Every row gives one point. The window is the flat piece filled in between its corners: a triangle in 3 columns, a solid with four corners in 4, and so on. A path goes straight from each point to the next, and from the last back to the first. List the points from which the path goes on through the window.

Window, 3 rows:
[[ 0.04  0.26  0.88]
 [-0.23  0.12  0.20]
 [ 0.17 -0.12 -0.45]]
Path:
(1): [ 0.34 -0.53 -0.01]
(2): [-0.38  0.67  0.52]
(3): [ 0.08  0.15 -0.08]
(4): [-0.45 -0.43  0.17]
(5): [-0.14 -0.21  0.78]
(6): [0.42 0.47 0.07]
(7): [ 0.31  0.40 -0.03]
(8): [-0.06 -0.71 -0.72]
(9): [ 0.21 -0.34  0.76]
(10): [0.04 0.54 0.51]
(11): [-0.17  0.56  0.13]
(12): [0.09 0.06 0.80]
Through the window after points: 1, 3, 7, 11

Window, 6 rows:
[[-0.40 -0.15  0.14  0.11 -0.14  0.37]
 [ 0.22  0.30  0.14 -0.72 -0.15  0.13]
 [ 0.60 -0.10 -0.04 -1.19  0.28 -0.05]
 [ 0.22  0.40  0.10  0.10  0.48  0.53]
 [-0.07  0.41  0.29  0.38  0.64 -0.03]
 [ 0.12 -0.25 -0.36  0.47 -0.38 -0.07]]
Path:
(1): [ 0.35  0.05  0.30 -0.14  0.00  0.13]
(2): [ 0.20  0.23 -0.41 -0.25  0.45  0.00]
(3): [-0.16  0.15 -0.86 -0.26 -0.44  0.45]
(4): [ 0.48  0.39  1.08 -0.19  0.76  0.16]
(5): [ 0.75  0.07  0.38 -0.84 -0.05  0.29]
(6): [ 0.08 -0.15 -0.54 -1.02  0.60 -0.36]
(7): [-0.12  0.29 -0.34 -0.13  0.34  0.35]
(8): [ 0.77 -0.48  0.17 -0.28 -0.13 -0.25]
Through the window after points: 3, 5

Window, 8 rows:
[[ 0.53  0.11 -0.28 -0.57 -0.33 -0.31 -0.60  0.16]
 [-0.14  0.18  0.35 -0.24  0.78 -0.05 -0.34  0.04]
 [ 0.09  0.44  0.23  0.28  0.11 -0.30  0.27  0.43]
 [ 0.31  0.49  0.19  0.15  0.36  0.41 -0.70 -0.32]
 [-0.07  0.10 -0.06 -0.55 -1.38 -0.59  1.32 -0.07]
 [ 0.07 -0.18 -0.45  0.32 -0.09 -0.12  0.57 -0.24]
 [ 0.78  0.09  0.11 -0.33  0.44  0.41 -0.36  0.13]
 [-0.03 -0.44  0.16  0.47 -0.08  0.37 -0.06  0.06]]
Path:
(1): [ 0.46 -0.18  0.13  0.43  0.30 -0.38 -0.49 -0.57]
(2): [ 0.29 -1.22  0.01  0.50  0.79 -0.60  0.63 -0.33]
(3): [-0.16  0.50  0.22  0.17 -0.72  0.88 -0.55  0.38]
(4): [-0.23  0.12 -0.08 -0.08  0.11  0.59 -0.28  0.21]
(5): [ 0.39 -0.06  0.39 -0.01  0.01 -0.30 -0.03 -0.01]
(6): [ 0.83 -0.14  0.33  0.12  0.22 -0.52 -0.06 -0.17]
(7): [-0.05 -0.02 -0.50 -0.02 -0.38  0.52  0.15  0.12]
(8): [ 0.05  0.91 -0.26 -0.16  0.84  1.07 -0.82 -0.35]
(9): [ 0.37  0.11  0.30  0.16 -0.02 -0.11 -0.34 -0.14]
(10): [ 0.18 -0.04  0.23  0.17  0.02 -0.14 -0.01 -0.09]
(11): [-0.22  0.22  0.04  0.10  0.56  0.53  0.10  0.38]
(12): [ 0.29  0.27 -0.06 -0.57  0.17  0.45 -0.33  0.68]
Through the window after points: 2, 8

Window:
[[ 1.07  0.11  0.52 -0.82 -0.40  0.90 -0.34  0.50 -0.18 -0.21  0.09]
 [ 0.20 -0.20 -0.50 -0.16  0.24  0.81 -0.04 -0.48  0.09  0.39  0.30]
 [ 0.20  0.06 -0.23 -0.02  0.21  0.18  0.30 -0.14  0.22 -0.11  0.79]
 [ 0.10 -0.05 -0.29 -0.38  0.53  0.14 -0.30 -0.22  0.28 -0.28 -0.16]
 [ 0.71  0.28 -0.08  0.77  0.66  0.39  0.27 -0.02  0.35 -0.04 -0.37]
 [-0.02 -0.38 -0.62  0.47  0.49  0.04 -0.27  0.24 -0.03 -0.10  0.01]
 [ 0.13 -0.26 -0.64  0.37 -0.08  0.38  0.54  0.02  0.57 -0.41  0.04]
 [-0.12 -0.06  0.00  0.06  0.92  0.39  0.32  0.24 -0.03  0.12 -0.40]
 [-0.43 -0.06  1.63 -0.38  0.20  0.23 -0.46 -0.52  0.26  1.08 -0.21]
 [ 0.12  0.39 -1.17 -0.55 -0.56  0.33 -0.07  0.28  0.41  0.06  0.73]
 [ 0.50  0.35 -0.92 -0.01 -0.21  0.53  0.38 -0.64 -0.78 -0.12  0.02]]
Path:
(1): [-0.07 -0.02 -0.16 -0.08  0.24  0.49 -0.09  0.01  0.14 -0.19  0.03]
(2): [ 0.75 -0.14 -0.14 -0.58  0.59 -0.27 -0.13 -0.92  0.42  0.58 -0.23]
(3): [ 0.98 -0.11 -0.97 -0.28 -0.04  0.10 -0.01 -0.29  0.23  0.45 -0.15]
(4): [-0.39  0.35 -0.16  0.11  0.17  0.71  0.19  0.14 -0.02 -0.32  0.43]
(5): [ 0.32  0.24 -0.23  0.34  0.49  0.50  0.15 -0.07  0.12 -0.43 -0.02]
(6): [ 0.43 -0.61 -0.40  0.05 -0.32 -0.08  0.44 -0.01  0.85  0.88 -0.07]
(7): [ 0.54 -0.41 -0.38 -0.05  0.99 -0.10  0.59  0.39 -0.02  0.27 -0.21]
(8): [-0.43  0.33  0.26  0.01  0.18  0.93 -0.22 -0.19  0.05 -0.05 -0.15]
(9): [ 0.07  0.28 -0.11 -0.23 -0.04  0.80 -0.13  0.29  0.28 -0.24  0.02]
(10): [ 0.37 -0.13 -0.19 -0.32  0.42  0.06 -0.14 -0.23  0.09 -0.03  0.00]
(11): [ 0.59 -0.20 -0.74  0.04  0.55 -0.16  0.31 -0.47 -0.13  0.25 -0.11]
(12): [-0.36  0.16  0.17  0.00  0.01  1.04 -0.34  0.50 -0.02 -0.32  0.08]
Through the window after points: 1, 3, 5, 7, 9, 11

Window, 14 rows:
[[ 0.00  0.00  0.35  0.02 -0.22 -0.28  0.14  0.32 -0.50  0.46 -0.48  0.07
   0.07 -0.49]
 [ 0.17 -0.30 -0.31  0.19 -0.14  0.26 -0.52  0.47  0.24  0.26  0.10  0.07
   0.06 -0.13]
 [ 0.76  0.06 -0.32 -0.63 -1.32 -0.17  0.14 -0.95 -1.04  0.40 -0.29  1.26
  -0.11  0.30]
 [ 0.46 -0.17 -0.16  0.33  0.20  0.14  0.28 -0.18 -0.62  0.00 -0.40 -0.31
  -0.31  0.08]
 [-0.28 -0.04  0.03 -0.48  0.70  0.17 -0.24  0.14 -0.45  0.37 -0.12  0.34
  -0.29  0.16]
 [ 0.19 -0.25  0.10  0.18  0.41 -0.18 -0.56  0.60 -0.58  0.28  0.29  0.00
   0.51  0.15]
 [-0.39 -1.40  1.59 -0.12  0.35 -0.20  0.13  0.57  0.32 -0.92  0.61  0.72
   0.21 -0.88]
 [ 0.86  0.55  0.15 -0.20 -0.06  1.13 -0.57 -0.25 -0.19 -0.56  0.07  0.33
   0.61  0.06]
 [ 0.32  0.43  0.14  0.23 -0.70 -0.11 -0.08  0.24 -0.68  0.27  0.00 -0.13
  -0.50  0.38]
 [ 0.00  0.59 -0.71  0.17  0.05  0.24  0.68  0.69 -0.32 -0.14  0.60  0.09
  -0.02 -0.41]
 [ 0.28  0.16 -0.22 -0.37  0.04 -0.32 -0.35  0.23 -0.64 -0.30 -0.25 -0.19
  -0.25 -0.15]
 [-0.60  0.08 -0.37  0.63 -0.31  0.07 -0.19  0.21 -0.43 -0.17  0.25  0.49
   0.10 -0.36]
 [-0.52 -0.31 -0.24 -0.25 -0.24  0.12 -0.20  0.22 -0.47  0.31  0.00 -0.30
   0.35  0.29]
 [-0.23  0.60 -0.52  0.19 -0.13 -0.47  0.24 -0.14 -0.04  0.22  0.32  0.09
   0.11  0.01]]
Path:
(1): [-0.35 -0.14 -0.18  0.25  0.10 -0.32 -0.21  1.06  0.05  0.02 -0.22  0.68
  0.52  0.62]
(2): [ 0.28  0.05  0.15 -0.12 -0.25  0.72  0.15  0.64  0.12 -0.64 -0.39  0.51
  0.43  0.33]
(3): [ 0.46  0.25 -0.03 -0.06  0.08  0.31 -0.63 -0.37 -0.55  0.10  0.37  0.10
  0.19 -0.25]
(4): [ 0.21 -0.08  0.05 -0.31 -0.90  0.32 -0.35 -0.25 -0.39  0.39  0.76  0.18
 -0.09 -0.31]
(5): [-0.19  0.04  0.11  0.29  0.30 -0.32  0.25  0.45 -0.42 -0.29 -0.31  0.16
  0.06  0.08]
(6): [-0.60  0.38  0.28  0.25  0.21  0.04 -0.06  0.95 -0.26 -0.37 -0.38  0.86
 -0.15  0.17]
(7): [ 0.59 -0.70 -0.06 -0.19 -0.08 -0.03 -0.07 -0.47 -0.32  0.36  0.69 -0.93
  0.35 -0.55]
(8): [ 0.24  0.26 -0.13  0.04 -0.04  0.08 -0.05 -0.33 -0.66  0.17  0.51 -0.28
 -0.05 -0.48]
Through the window after points: 2, 8

Window (14 x 14):
[[-0.17  0.79  0.48  0.13  0.25  0.07  0.20 -0.15 -0.08 -0.15  0.07 -0.22
  -0.64 -0.43]
 [ 0.94 -0.32 -0.10  0.49 -0.63 -0.49 -0.50  0.21 -0.52 -0.29 -0.15 -0.75
   0.41  0.45]
 [-0.06 -0.15 -0.15  0.19 -0.98  0.17 -0.17  0.08 -0.05 -0.84 -0.29 -0.19
   0.72  0.65]
 [-0.03 -0.27 -0.07  0.45 -0.69 -0.16  0.02  1.28  0.27 -0.50 -0.28 -0.10
   0.99 -0.08]
 [-0.23  0.38 -0.58 -0.59 -0.90 -0.44  0.18 -0.25 -0.08  0.18 -0.26 -0.37
  -0.31  0.94]
 [ 0.01 -0.33  0.74 -0.11 -0.22 -0.47 -0.17 -0.41  0.42  0.57  0.18  0.14
  -0.09 -0.35]
 [-0.80  0.27 -0.07  0.47 -0.50 -0.22  0.08 -0.11 -0.71 -0.40  0.24  0.27
  -0.22  0.19]
 [-0.50  0.61 -0.06  0.00 -0.48 -0.32  0.33 -0.76 -0.53 -0.07 -0.08 -0.26
   0.18 -0.50]
 [-0.65  0.06  0.35  1.43 -0.55  0.17 -0.19 -0.23 -0.10  0.66 -0.05 -0.05
   0.18  0.18]
 [-0.86  0.37 -1.07  0.11 -0.24  0.21 -0.56  0.33  0.30  0.44  0.24 -0.77
  -0.28  0.15]
 [-0.55  0.22  0.23  0.09  0.65  0.21 -0.09  0.61 -0.06  0.24  0.49 -1.53
   0.47 -0.37]
 [-0.30 -0.19 -0.74  0.38  0.41  0.08 -0.02  0.19 -0.34  0.34 -0.78  0.14
   0.09 -0.29]
 [ 0.88  0.66 -0.46  0.31  0.10  0.08 -0.43 -0.38  0.07  0.34  0.70 -0.24
   0.55  0.96]
 [ 0.19 -0.43 -0.92  0.48 -0.24  0.19  0.69 -0.23 -0.38 -0.04  0.22 -0.41
   0.60 -0.20]]
Path:
(1): [-0.25 -0.04 -0.09  0.09 -0.14  0.26 -0.09  0.33 -0.27  0.15  0.11 -0.39
  0.48 -0.14]
(2): [-0.08 -0.02 -0.21 -0.06 -0.46  0.02 -0.26  0.45 -0.37  0.27 -0.07 -0.28
  0.31  0.04]
(3): [-0.25  0.02 -0.44  0.59 -0.46 -0.24  0.22 -0.46 -0.15 -0.36  0.13 -0.21
  0.21  0.36]
(4): [-0.32  0.22 -0.58  0.16 -0.35 -0.48 -0.18 -0.32  0.32 -0.41 -0.39 -0.35
  0.10 -0.07]
(5): [-0.08  0.04  0.08  0.61 -0.50  0.43  0.01  0.38 -0.61  0.71  0.32  0.03
  0.11  0.36]
(6): [ 0.13 -0.09 -0.52  0.41 -0.74  0.38 -0.04  0.14 -0.44  0.16  0.06 -0.15
  0.43 -0.12]
(7): [-0.42 -0.16 -0.36  0.15  0.49 -0.52  0.54 -0.37  0.21 -0.42 -0.22 -0.49
  0.22  0.23]
(8): [ 0.03  0.11 -0.41  0.43 -0.03 -0.62 -0.40 -0.27  0.18  0.09  0.18 -0.51
  0.14  0.35]
(9): [ 0.74 -0.42  0.11  0.42 -0.93  0.34  0.08  0.49 -0.95 -0.28 -0.34 -0.44
  0.57  0.08]
(10): [-0.21  0.17 -0.13  0.30 -0.53  0.11 -0.10  0.16 -0.36  0.03  0.23 -0.12
  0.20  0.04]
(11): [-0.32  0.11 -0.56  0.72  0.35 -0.43  0.20 -0.74  0.00  0.00 -0.25 -0.32
  0.06  0.47]
(12): [-0.46 -0.10 -0.66  0.40 -0.18 -0.64 -0.45 -0.45  0.61 -0.68 -0.11 -0.17
  0.29  0.65]
(13): [-0.02  0.49 -0.07  0.03 -0.49  0.37  0.20  0.52 -0.71  0.61  0.22 -0.35
  0.00 -0.06]
(14): [-0.12 -0.05 -0.61  0.08 -0.35  0.14 -0.11  0.17 -0.58  0.42  0.13 -0.35
  0.26  0.05]
(15): [ 0.16  0.41  0.39  0.64 -0.11 -0.67 -0.08 -0.26  0.54 -0.40 -0.07 -0.43
 -0.07  0.37]
(16): [-0.53  0.55 -0.48  0.54  0.11 -0.55 -0.01  0.19  0.40 -0.11 -0.21 -0.85
 -0.24 -0.05]
Through the window after points: 6, 8, 10, 12, 16
